Each row of a before or after table is a point. One or more steps were done to the points. Then noise was added and the rows were shuffled. The steps act on columns, c1 being the first. Name the steps. A step turns or swaps two columns, mirrors them in a line or flattens them onto one, adds a multiple of one to another, or multiplies or shifts one. Angles are multiples of 10 degrees, from the lower column toward the higher: turns from -170 to 170, lines from 10 to 170 but not 90. Use the fewest steps. Two steps may share a column if one is a turn and the other turns, adds or multiplies; they go together, in the order done. Otherwise the lowest column goes first.

Before (8 x 3)
[[ 20 -47  27]
 [ -9  18  45]
 [  8 -25 -21]
 [ -7  -7  39]
 [ 41  12 -27]
 [ -9  11   2]
 [-60 -18  23]
 [-37 -17   7]]
After (8 x 3)
[[-14 -24  25]
 [ 14  27 -28]
 [  4   5   0]
 [-19 -29   3]
 [ -7 -20 -20]
 [ -4  -7  39]
 [-24 -40  22]
 [  5   9  43]]
Steps: flatten c1 and c2 onto the line at 60 degrees

Before (13 x 6)
[[ 10  16  -2 -12   3  35]
 [ 44   5   9 -28  18  28]
 [-31  26  12 -18  -9 -37]
 [  8   1  16 -36  -2  23]
 [ 23   6   6  -9  -2  28]
 [ -3  -6  17 -19  -6 -21]
 [  3   0  -6 -16   3 -39]
 [-17 -10  -2 -20  10 -24]
 [ 20   7 -16 -36 -11  35]
 [ -8  27  -5  -8   1 -16]
 [ 13   4  -2  60   5 -10]
 [ 12  -2 -19  54   5 -14]
 [ 15   1   9 -20 -17 -13]]
After (13 x 6)
[[ -9 -15  16  16  -5 -22]
 [-21 -27  11   7 -18 -14]
 [-33  -3  15  22  -1  22]
 [-14  19   0   1  -2  34]
 [-10   4  -5  12   1 -38]
 [  2  31  -5  14   1 -17]
 [-23   2   8 -10  -4  27]
 [-49  32   9 -10  19  29]
 [ 25  10 -20 -51   4 -12]
 [ 12  15  13  34 -13 -38]
 [ 31  10  -4 -51   7  -9]
 [  0   7  -2  27  13 -25]
 [-42 -10 -17  13 -12  34]]
Steps: turn c1 and c4 by -140 degrees; add 1.5 times c5 to c2

Before (8 x 9)
[[ 11 -29 -27 -14   2  19 -15  -4  13]
 [ -3   4 -33   7  -3  25   8 -18 -20]
 [ 15 -14  30  11  24 -21   1  20  -5]
 [-10  -3   1  19 -27 -16  -9  28   3]
 [ 16 -13 -47  -5   3 -49 -16  -1 -11]
 [ -1  53   8  57 -27  -6 -27   4  -1]
 [ 58 -14   5  14 -27 -27 -17 -23 -28]
 [ -3   8 -16  55 -21  37   7 -60  -4]]
After (8 x 9)
[[ 24 -14  -5  15  27 -21 -17  21 -34]
 [ -1   4 -43   7   3  26   8  -1 -26]
 [ -5  -3 -10  19  28 -11  -9  16  26]
 [  6 -29 -36 -13  -3  14 -14 -19   3]
 [  0   8 -27  55  21  25   7 -37 -53]
 [  6 -14  20  11 -23 -15   1  21  15]
 [  6 -14 -57  -5  -3 -43 -16  25  -6]
 [  0  52  -1  58  27  -4 -26   4   3]]
Steps: multiply c1 by 0.4; shift c3 by -10; multiply c5 by -1; turn c8 and c9 by 60 degrees; turn c6 and c8 by -20 degrees

Before (14 x 12)
[[ -4 -13   3  26  -2  17 -19   4 -12 -27  -1   1]
 [ -8 -15 -12  26  17  17  14  -2   6   4  23   7]
 [  1 -16  -7   3  -8   7 -16   1  28 -11  -6 -20]
 [ -9  20  17  33   3  -2 -32  37   9  -3 -18  17]
 [  9 -16   1  -6   6 -13   0 -42  16  26 -33   8]
 [ 10 -16 -24   9  20  14   3  10   0 -17  -2  -6]
 [  6  27 -10  16   3   7 -14 -15  17 -15  -8  30]
 [-15  45  23  38  11  -9   7 -12   7 -15 -15 -28]
 [  0  14  14  12   6  12   6 -20 -13  24  12   3]
 [-10  -4  -4  17   9 -26 -41 -24   2  -5   6  -7]
 [-32  -8  21 -16  -1  13  -3  -4  -9 -14  -3 -14]
 [-15 -24  22 -15 -14  -7  19 -16 -21   7  19   2]
 [ -2  -6 -15   0  -8  11  -2  10  -1  -6 -10  -3]
 [-32  -2   4  10 -13   1  -3  -6 -13  -9 -20 -20]]
After (14 x 12)
[[  2 -16 -18   6 -16   2  -8   1  29  21  -4 -11]
 [ -8 -14 -29  25  14  19  18  -3   6  -6  16   4]
 [-10  19  42  18 -32  17   3  37   9 -17 -14  -3]
 [-12  -4 -10  -2 -41  -2   9 -24   2   6   5  -5]
 [ -1  11  35  13   5  11   5 -21 -12  -2   8  24]
 [-16 -25  56 -12  19 -10 -15 -15 -20   0  13   7]
 [-16  47  57  18   8  14  12 -10   6  29 -10 -16]
 [-32  -3  11   6  -3   5 -15  -6 -13  20 -12 -10]
 [ -2  -6 -36   5  -2   4  -7  10   0   4  -8  -7]
 [  9 -17   2 -10   0  -7   6 -43  15  -9 -24  26]
 [ -4 -13   9  22 -18  19  -4   4 -12  -1  -2 -26]
 [  6  27 -25  14 -14  12   2 -15  16 -29  -5 -15]
 [ 11 -17 -60  14   3   9  21  12  -2   7   0 -17]
 [-33  -7  53  -4  -1  -2  -1  -5  -9  15  -3 -12]]
Steps: multiply c3 by 2.5; flatten c4 and c6 onto the line at 40 degrees; swap c5 and c7; turn c10 and c12 by 90 degrees; multiply c11 by 0.7

Before (8 x 18)
[[  1  -7  -6  -6  10   3  11 -11   2   3   3 -21 -19  -3  12 -16  -1 -33]
 [ -2  -9  -7   1   8  -5   7  20   1  -7   3  25   5  -6 -12  18  19  -5]
 [ 38  -1  27 -10   7 -25 -17   1  -5   1  11  -3   7 -17   7 -33  -3  -4]
 [ -7 -10 -19   1 -10   8   2   5  11 -22   5   9   2  -8  -8  13   2  17]
 [ -9  -8 -23   5  -6 -16  20  15  12 -10  18   1  12  -8  -5   7  14  19]
 [  1   7  -4  -4  21  -6  19  -9  -2 -20 -10 -28 -12  14  23 -20  -8 -28]
 [ -3 -17 -16  -7   4  -5   2  24   7  -1   1   2  -1  -4  -1   9  -7  -3]
 [-12   0  -4  13  -4 -17  -5   1 -11  -6  -8   5  15   8  -8   3   1  -7]]
After (8 x 18)
[[ -4 -24 -19   1 -10   4  -5  -3  11 -21   5   9  -4  -7  -8  13  -6 -26]
 [ -6  13  -8   1   8  17   3   8   1  -7   2  25  -7  -6 -12  19  11  -3]
 [ 11  44  -4  -7  21 -10   4  14  -2 -21 -10 -28 -19  14  23 -20   3  34]
 [  0  14 -16 -11   3  -8  -3  23   7  -1   1   2  -2  -4  -1   9   2 -12]
 [  7   8  28 -16   8 -11  30   8  -5   1  11  -4  29 -18   7 -33  22   3]
 [-18  12  -4  21  -4  -6  -7  -7 -11  -6  -8   6   3   8  -8   3  17   7]
 [-15 -29 -22   8  -6   7   3  10  11 -10  17   2 -20  -8  -5   7  20 -26]
 [ 18  61  -6 -10  11   0  -2   1   2   2   2 -21 -12  -3  12 -15  -4  27]]
Steps: turn c1 and c13 by 70 degrees; turn c7 and c13 by -70 degrees; multiply c18 by 2; turn c2 and c18 by 120 degrees; multiply c4 by 1.6; turn c6 and c17 by -70 degrees; add 1 times c15 to c8

Before (8 x 24)
[[ -8  22  29  13  34  14  42 -57  13  -5  15  -7   4   0   5 -14 -10  25
  -20   0   0  37  -9  13]
 [-22   1  -2  35  -7  39 -45  23  14  10  10  29  -4 -22   0  20 -15   9
   -6 -15 -24  -3  30   6]
 [-23 -11 -10  20   5  21 -38  18  -3   4  -4  38 -28   4  20  -4   4  -2
    1 -11 -17 -27  21  30]
 [-19 -12  -3  32  -1  17 -35  24  19  15  14  29 -36 -34 -11  -3   4   8
  -20   1   5  -8   3  22]
 [  2  25  29  -3  10  14  12 -60 -12  17  -5   8  27  -9   6 -19 -24  -7
  -30  10   7   6  -8  -6]
 [-46  13  -3  33   4  29 -37  28 -15  18  12   8 -41 -19   4   9 -17   1
   -5   5  -8 -36  33   3]
 [ -9   8  29  12   7  13  11 -31 -13   9  18 -14  26 -12  23 -20   6   5
  -24  -9  20  31  10  14]
 [-10  12  27  15  30  27 -10 -58   4   1  11 -21  18  10  12 -36   3   7
   -7  17   6  17 -23 -21]]
After (8 x 24)
[[-48 -10  -5   0   7   8 -34 -43 -15  14  11  10 -34   3   3  11 -14 -20
   -5   7  -7 -36  30  -7]
 [ -7   2  27 -54  31  29  -9  27   2   0  13 -21  25   1  11 -36   3  16
   -7  19   2  17 -25 -24]
 [-20  -6   2  -4  -7  28 -46 -43  13  12  10  29  -8   1   2  19 -15   7
   -7 -17 -25  -1  27   4]
 [  3 -14  27 -48   9  -2  10  42 -13  17  -2   6  34  -1   8 -20 -26   7
  -34   9   6   7  -7 -21]
 [-24  -9  -9   2   6  14 -36 -28  -4   5  -5  36  -6   2  21  -5   6 -16
    2 -12 -15 -28  20  29]
 [-19  -6  -2  -1   2  -1 -33 -38  18  16  12  28 -47  -3 -12  -5   4 -11
  -20   3   3 -12   7  21]
 [ -9 -13  31 -34   8   3  13   9 -13  11  20 -12  39  -4  27 -20   9  18
  -25  -9  20  30   9   7]
 [ -8 -26  30 -52  34  17  42  24  13  -8  16  -3  -5  -1   3 -15 -12  20
  -19   0  -4  38 -10  -3]]
Steps: mirror c2 and c24 in the line at 110 degrees; turn c4 and c8 by -130 degrees; add -1 times c10 to c6; turn c13 and c18 by 30 degrees; add 1 times c15 to c13; multiply c14 by 0
